Rows are points. Each copy is the shape, with its points in the same order, stretched, turned, moved and blurred by noise. Is it also mirrored, or only turned?
In the rows, 128 means zero.

Shape, 8 rows:
[[109 142]
 [ 47  83]
 [141 139]
 [140  78]
 [141 140]
 [138 139]
 [138 212]
 [135  92]]
Copy 1, 8 rows:
[[147 113]
 [210 102]
 [127 136]
 [165 169]
 [133 137]
 [126 137]
 [ 94  81]
 [151 159]]
Copy 1 is: only turned
Copy 2:
[[149 118]
 [172   7]
 [126 138]
 [ 90 100]
 [128 137]
 [120 129]
 [154 194]
 [108  97]]
Copy 2 is: mirrored

Shape, 6 rows:
[[192 160 146]
 [155 128  97]
 [169 164 146]
 [ 59 170 130]
 [196  30 149]
 [ 94 106  64]]
Copy 1 (6 x 3):
[[141 153 189]
 [162 137 136]
 [131 132 180]
 [112  43 123]
 [129 236 116]
 [169 105  73]]
Copy 1 is: mirrored
Copy 2, 6 rows:
[[181 101 181]
 [141  85 155]
 [161 123 181]
 [ 58 176 178]
 [198  83  67]
 [ 71 105 128]]
Copy 2 is: mirrored
Copy 3:
[[123 151 163]
 [150 114 137]
 [132 151 157]
 [116 141  70]
 [241 154 134]
 [141  84  89]]
Copy 3 is: mirrored

Shape (7 x 3):
[[169  96 110]
 [158  75  96]
 [ 99 141 110]
 [117 104 148]
 [153 115  84]
 [142 188 127]
 [114 145 215]]
Copy 1, 7 rows:
[[165 133  68]
 [137 154  40]
 [ 51 120 124]
 [114 179 133]
 [118 106  59]
 [100  48 156]
 [134 166 243]]
Copy 1 is: mirrored
Copy 2:
[[144  88 175]
 [124  58 164]
 [123 149 103]
 [ 94 143 156]
 [154  90 137]
 [186 199 131]
 [ 96 238 185]]
Copy 2 is: only turned

Shape, 10 rows:
[[146 207 186 133]
 [ 74 108  65 123]
 [ 76 127  93 149]
 [165 186 144 100]
 [123 108 143 183]
 [ 94  56  90 150]
 [144 166 187 101]
 [162 155  90 110]
 [170 173 149 106]
 [ 74  86 125 140]]
Copy 1, 10 rows:
[[157 221 134 134]
 [ 60 104 182 184]
 [ 91 124 172 191]
 [119 186 121 101]
 [165 126 147 191]
 [127  67 181 186]
 [159 201 143 109]
 [ 89 131 112 120]
 [134 180 106 120]
 [143 108 195 180]]
Copy 1 is: only turned
Copy 2 (10 x 4):
[[102 110 249 114]
 [167 120  29 128]
 [134 133  69 112]
 [158  82 211 126]
 [136 174 152 115]
 [171 165  38 141]
 [117 108 205 151]
 [202  74 152 110]
 [161  93 211 129]
 [127 161  58 150]]
Copy 2 is: only turned
Copy 3, 10 rows:
[[ 89 136 214 149]
 [105 137  37  93]
 [101 138  65  77]
 [109 142 180 182]
 [146 134 129  78]
 [165 124  48  89]
 [126  97 201 176]
 [112 171 126 148]
 [122 149 180 176]
 [144 102  80  98]]
Copy 3 is: mirrored
Copy 4 (10 x 4):
[[202 120  78 165]
 [ 83 203 148  40]
 [109 219 150  78]
 [157  89  62 127]
 [108 159 175 153]
 [ 58 163 202  88]
 [186  77 109 134]
 [ 94 125  65  95]
 [148  91  76 130]
 [115 168 196  81]]
Copy 4 is: only turned

Shape (11 x 6):
[[ 30  50 138 180 133 106]
 [ 99 113 191  96 129 186]
 [ 82 164  55 170 200  79]
 [140  64  86 152  63 180]
 [126 117 199 126 144 162]
 [101 152 151  94 122 150]
 [ 72 116  95 136 142 142]
 [161 171 179 134 101  92]
 [155 115  89 149 111 109]
 [142  74  87  55 123 142]
 [160 181  95 131  89 121]]
Copy 1, 11 rows:
[[ 68 102  52 128 161   7]
 [118  70 131 237 113 109]
 [149 221  76  87 137  91]
 [131  79 109 101 192  75]
 [100 100 108 210 134 137]
 [129 109 140 183  79 135]
 [144 140 107 142 135  49]
 [ 84 100  93 128  60 194]
 [119 140 106  70 141 118]
 [119 135 202 145 142  80]
 [145 143 114  87  78 170]]
Copy 1 is: mirrored
Copy 2, 11 rows:
[[247 158 225 110 156 122]
 [105 119 184 126 142 171]
 [215 201  67  78 158 124]
 [ 91 112 201 154 157  27]
 [132  97 166  88 132 153]
 [115 146 138 135 120 159]
 [156 174 148 128 164 124]
 [134 102 110  85  65 131]
 [138 122 121 120 126  60]
 [111 118 144 223 157 117]
 [ 90 141  93 115  96  81]]
Copy 2 is: mirrored
Copy 3:
[[115 139  51 180  68 187]
 [107  76 142 201 131  77]
 [163 114  78  56 156 205]
 [124 149 208 149  43 138]
 [114  87 139 211 161 105]
 [108  93 138 134 149  91]
 [134 106 113 117  98 148]
 [ 84 130 152 139 213 116]
 [143 162 167 107 128 147]
 [203 180 167 102  87  46]
 [103 127 191  75 164 128]]
Copy 3 is: only turned

Shape, 13 rows:
[[101  57 185 140 159  84 219 179]
 [159 169  80 202 103 199 166  48]
 [198 117 199 187 181 171 116 172]
 [167 132 162  88  81  93 133 180]
 [136 148 106 140  94 117 130 191]
 [102 146 107 142 127  99  90 169]
 [ 99 191 100  93 120  71 148 156]
 [ 86 145  98 176  78 152 101  65]
 [136  92 175  70 162 101 160  50]
 [141 126  70  98 118  99 107 112]
 [ 67 126  93  91  80 171 187 132]
 [131 117 173 102 168 158  85  92]
 [143 116 201 118 210  78 123  86]]
Copy 1, 13 rows:
[[162 133 123 175 139 117  56 158]
 [133 181  89 144  35 194 185  72]
 [ 64 237 191 189 140 124 122 159]
 [134 135 212 125 148  77 107  91]
 [113 145 174 172 116 128 157 114]
 [ 98 100 142 150 130 111 148 141]
 [100  58 140 135 143 118 106  78]
 [162 108 110  85  38 150 176 130]
 [179 115  95  22 154  98  39 128]
 [152 103 122  92 143 136 153 114]
 [200  98 137 109  78 236 120 119]
 [119 145 142  45 143 143  87 182]
 [ 91 120 101  74 161  55  44 147]]
Copy 1 is: only turned
Copy 2:
[[180 160  56 204 172 200 100 227]
 [228  84 211  94  84  97  88  49]
 [ 86 105 197 232 146 217  78 111]
 [130 145  87 152  99 187 215 117]
 [143 149 130 182 145 116 163 108]
 [100 137 118 158 176  84 152 139]
 [165 197 124 113 161 102 205 149]
 [132  87 160  89 101  41 118 119]
 [150 103  94  62 137 208 127 171]
 [132 103  87  68 186 114 178  89]
 [182 196  71 101 108 105 108 117]
 [ 65 103 136 105 154 165  91 137]
 [105 100 157 103 183 212 130 195]]
Copy 2 is: mirrored

Shape, 14 rows:
[[139 117  85 150 133 141 106 184 116]
 [138 172 164  71 160 140  86 106 181]
 [142 120  90  89 150 113 129 143  93]
 [109 139 102 155 141 111 118 154 102]
 [167 183 174  76 100 165 105 101 140]
 [ 99 141 173  66 174 205 171 113 148]
 [140 115 118 143 178 104 155 166  95]
 [131 123  94 116 171 136  98 127 112]
 [ 98 104 143 146 173 131 136 144  67]
 [ 96  91  85 134 130  83 137 152 114]
 [153  77 152 135 119 131  95 156 111]
 [114 123 111 137 147 113 141 169 105]
 [115 159 166  67 135 186 105  82 128]
 [178 144 142 127 121 160 111  75 162]]
Copy 1 (14 x 9):
[[109  84 184 191 127 147 122 110 126]
 [113 188 148  72  16 110 183  87 127]
 [ 76 107 125 155 116 142 131 132 194]
 [148 124 154 167 166 156 130 116 167]
 [119 197  71 126   7 112 108  62 122]
 [ 37 140  56  79  57 101 222  58 106]
 [ 69 113 161 117 207 123 117 132 171]
 [104 144 160 158 102 134 163 141 160]
 [110 121 121 154 199  82 149 126 173]
 [140  56 139 136 180 166 148 156 180]
 [119  92 138 153 120  66  87 156 121]
 [110  92 149 143 179 141 139 110 163]
 [121 181  49 124  14  87 180  72 142]
 [125 204 104  97  50 122  92 116  67]]
Copy 1 is: mirrored
Copy 2, 14 rows:
[[121 155 142 127 130 138 142 116  81]
 [131  90 108 117 121  76 117 227  96]
 [ 96 110  91 131 143 140 133 118 116]
 [135 171 113 104 131 134 133 120 119]
 [149  83  98 170  96  95  97 204  92]
 [184  74 100 190 161 109 179 224 126]
 [108 179  85 138 167 143 136 126 115]
 [121 117 119 107 154 127 125 132  99]
 [148 157  91 137 167 111 142 104 122]
 [104 162 131 117 141 129 132  98 144]
 [120 146 133 169 138  82 108 111  94]
 [122 170 114 126 137 129 147 128 122]
 [169  58 100 155 123  91 136 196 115]
 [151  97 133 146 129 125  79 187  93]]
Copy 2 is: only turned
Copy 3, 14 rows:
[[132 176 120 139 133 131 124 119 187]
 [101  89  67 137 185 152 148  94  62]
 [ 90  86 121 172 153 165 129 136 163]
 [134 148 150 150 148 167 114 132 159]
 [142 102  68 168 153 160 212 106  73]
 [ 59 119  55 220 126  93 113 134  87]
 [ 79 136 109 130 150 143  97 200 167]
 [115  93 109 169 169 137  96 118 159]
 [101 138 133 177 170 116  93 188 154]
 [105 134 188 143 129 145 123 125 163]
 [136 147 133 121 155  95 168 149 160]
 [ 94 158 133 144 143 151 126 152 157]
 [128  78  83 217 169 128 157  93  82]
 [181  88  90 124 108 105 133 105 122]]
Copy 3 is: only turned

Shape, 14 rows:
[[115 157 105 138  54  98 194 174 108 201 118]
 [121 152 152  84 109 162  89  81 165 110 175]
 [180 162 109 124 113 129  94  45 141 160 123]
 [111  82 113 137 150 100 245 143 137 135 153]
 [116 139 109 138 134 124  91 128 155 109 170]
 [132 111 107 139  52 100 156 119 156 130 153]
 [109  92 107  99 150 107  84 130 160 160  60]
 [138 131 125 100 124 118 130 181 170 117 112]
 [104 156 169 142 140 113 106 136 159 128  97]
 [151 139 135 139 117 198  87  78 148 124 175]
 [155 104 167 136 133 109 130 150 136 166 154]
 [115 146 157 111 135 104 118 128  54 127  56]
 [143 155 135 149 138 105 137 168 148 121 179]
 [118 150 132 143 130 106  91 177 142 103  32]]
Copy 1, 14 rows:
[[ 85  92 115  83  40  88 122 135  52 113 230]
 [132 149 178 187 102 153 178  69  72 137  88]
 [137  95  74 136 116 172 120  88  47 136 150]
 [ 68 176 176  44 163 145 161 154  83  41 169]
 [131 131 168 127 148 109 111  98 111 135 120]
 [111 118 150  92 120 142 154  68  81  65 195]
 [134 118  78 171  96 137  59 128 170 104  96]
 [121 148 125 112  73 129 125 107 156 132 130]
 [175 130 151 133  90 161  84 127 106 178 116]
 [121 100 176 167 135 164 175 107  79 156 103]
 [ 95 154 129 129 115 136 102 143 109 126 199]
 [195 155  63 173  63 113 106 201 105 173 121]
 [105 153 163  89 116  96 123 106  86 154 179]
 [214 116  87 116  71 141  58 157 177 188 104]]
Copy 1 is: only turned
Copy 2:
[[ 97 140 103 145 154  74   7 138  78 143 140]
 [210 140  51 159 128 127 144  83 116  67  88]
 [130 107  33 165 121 136 139 203 155  89 142]
 [148  71 116  79 157  41  99  90 115 221 175]
 [191 122 101 111 100 168 153  94  64  91 141]
 [147 139  37  71 119  81  87 111  67 138 145]
 [ 73 130 140 138 126 123 199 166 107  43 203]
 [159 141 138  94 194 113 147 105  85  94 164]
 [120 143 149 135 145 182 136 101 143 119 160]
 [165 102  49 163 145 168 172  92  88  79  69]
 [ 87  75 127  98 161 154 115  86 123 100 155]
 [ 89 150 214 137  98 137 139 204 208  96  96]
 [177 113 137  93 154 158  99  73  90 136 150]
 [109 187 196 100 151 180 178 169 114  92 170]]
Copy 2 is: only turned
Copy 3:
[[128 134 143 187  57 164 159  70 131  67  56]
 [164  65 108 113 101  44 159 165 111 134 212]
 [144 107  45  63 116 106 166 186 127  64 139]
 [154 142 197 219 104 142  56 176 119 116 110]
 [141 127 160 137 145  95 155 159  94  85 178]
 [140  82 141 178 128 125 190 140 140  64 154]
 [ 95 163  81  69 142 113  79  82 134  62 143]
 [117 166 129 147  99 134 116 116  78 103 178]
 [132 153 129  84  89 112 144  96 135 134 179]
 [154 100 102 124 116  29 185 204 123 129 190]
 [186 183  80 165 135 116 134 117 130 136 145]
 [ 81 104  94  53 103 171 115  40 113 160  86]
 [166 171 158 177 114 130 152 153  77 117 161]
 [ 53 168 125  61  96 162 148  58 102  99 165]]
Copy 3 is: only turned
Copy 4, 14 rows:
[[216 152 159  96 149  79 121 167 206  78 155]
 [124 155 119 115 105 139  85 134  92 174  35]
 [134 107  87 114  77 122 123 104 162 172 109]
 [161  73 216 134 149 117 132 197 146  87 140]
 [156 115 125 107 150 126 122 115  72 135  85]
 [203 115 144 107 132  84  91 188 123 148 129]
 [104 102 108  75  89 171 131 149 112  99 158]
 [159 149 172  96 118 137 164 152  82 113 131]
 [144 136  98 128 152 179 159 159 121 124 106]
 [151 136 112 155  84 141  69  80  93 165  66]
 [160 122 124 158 113 106 137 149 108  85 111]
 [ 51 145  90 112 164 136 158 141 172 140 186]
 [183 126 152 138 165 104 167 126  85 106  91]
 [132 142 107  96 155 180 192 143 105 133 192]]
Copy 4 is: mirrored

Shape, 15 rows:
[[ 95 173 136 171 119 125 123 139  86 134 107]
 [ 98  53  88  78 196 203  71  55 150  87 117]
 [140 159 140 110  83 123 118 184 103 135 147]
 [ 98   7 150  78 170 187 137  76 172 129 133]
 [155 188 152 130  79 125 152 148 117 125  53]
 [102  30 149 124 180 197 118  67  92 108 119]
 [177 160 130 139 139  75 138 181 107  97 104]
 [120 158 161 146  74 117 117 119 108  63 131]
 [133 167 144 174 125 130 175 132 147 109 145]
 [108 171 126 158  95  68 132 144 127 157 109]
 [160 139 142 160  95 102 110  94 137 138 119]
 [176 123  96 145  97 120 132 116  84 142 123]
 [157 172 100 178  72 139 145 180 133 130 114]
 [179 185 103  75 142 141 138  92  82 153 141]
 [180 177 164 160 123 135  93 152 127 160 123]]
Copy 1 (15 x 11):
[[ 87  86 195 162 108 132 115 149 128 124  98]
 [ 45 216  49 193 151 105 125 107 148 105 197]
 [180  88 129 158 114 154 110 173 121 106  99]
 [107 186  44 160 137  45 101  71 130 103 224]
 [128  80 175 164  43 148 193 152 138  62  50]
 [ 70 166 111 192 162  68 141  94 126 124 202]
 [159  94 173  98 125 164 185 149 154  85  58]
 [124 106 144 145  84 141 137 176  59 130  89]
 [111  79 146 123 122 102 125 167 121 138  76]
 [125  72 178 111  70 153 101 130 137 119 105]
 [117  75 122 135  80 161 148 103 123 146 111]
 [128  63 140 145 109 173 180 151 164 127 140]
 [119  30 137 147 100 160 150 189 142  79  83]
 [128 127 137 185 112 160 174 174 212 163  85]
 [129  69 127 175 115 165 147 107 144 135  51]]
Copy 1 is: only turned
Copy 2, 15 rows:
[[124 119 133  95 175 123 113 103 185  93 177]
 [115 111 246  83 171 108 134 127  73 184  71]
 [201 146 115  78 108 101 153 112 183 130 147]
 [ 95 157 173  91 123 147 149  69  47 185  63]
 [136  95 129 140 118 149 106 133 179  74 165]
 [138 121 173  83 163 155 150  63  65 131 122]
 [151  76 104  89 160 140 167 184 169 126 169]
 [168 135 155  75 155 129 207 135 205  90 144]
 [108 174 116 103 159 183 149 149 145 123 150]
 [ 90 124 109 131 176 106 120 113 203 128 156]
 [137 131 152 170 161 135 135 103 193 142 159]
 [167 134 119 155 152 108 148 109 144 129 182]
 [123 160 129 127 120 102 132 122 191 131 202]
 [222 135 121 137 162 164  90 169  90 125 118]
 [190 120 150 142 127 155  81 102 197 148 185]]
Copy 2 is: mirrored
Copy 3, 15 rows:
[[112 126 136 124  82 138 135 127 141 105 133]
 [129  59 185 102 203  68 186  97  99 165 143]
 [166 149 149 103  90 110 169  98 154 110  95]
 [136  47 113  54 231 110 168  90 102 167 129]
 [161 136 129 135 112 171  51 153 120 151 136]
 [112  42 143  82 144  81 146  69 103 148 143]
 [178 157 122 161  96 128 134 109  91 154 105]
 [145 133 199 149  89 185 118  76 151 129  96]
 [122 162 134 112 131 190 109 117  93 132 107]
 [131 139 130 131  98 158 136 161 146 136 106]
 [143 114 156 138  99 143  83 133 112 139  59]
 [143 125 149 126  48  99 101 109 111 161  58]
 [144 171 161 104  85 168  87 157  86 139 113]
 [151 160 127 129 115  35 132  83 150 144  89]
 [152 137 127 119 100 116 103 143 100  82  96]]
Copy 3 is: only turned
Copy 4 (15 x 11):
[[ 97 194  82 112 116 136 178 162 141 102 140]
 [137  70 110 178  65 176  46  38 186 124 186]
 [131 109 126 116 165 123 160 203 134  84 141]
 [117  69 139 143  77 194  39  40 191 162  91]
 [ 71 197 143 113 157 130 178 179  92  48 114]
 [129 138 103 114  88 181  67  32 220 123 133]
 [136 156 151 125 173 140 200 143 125  87 150]
 [ 98 152  55  96 160 149 184 129 111  46 138]
 [118 161 114 108 103 113 186 116 101 106  72]
 [104 174 106 110 151 142 172 187  78 130 138]
 [142 157 110  85 141 158 135 162  82 102 140]
 [177 159 136  99 166  98 101 170 108 106 150]
 [133 184 118 139 141 113 178 200  99  62  85]
 [157  95 202  88 135  62  82 161 114 124 187]
 [148 153 140  92 111 164 168 185 125  72 149]]
Copy 4 is: only turned
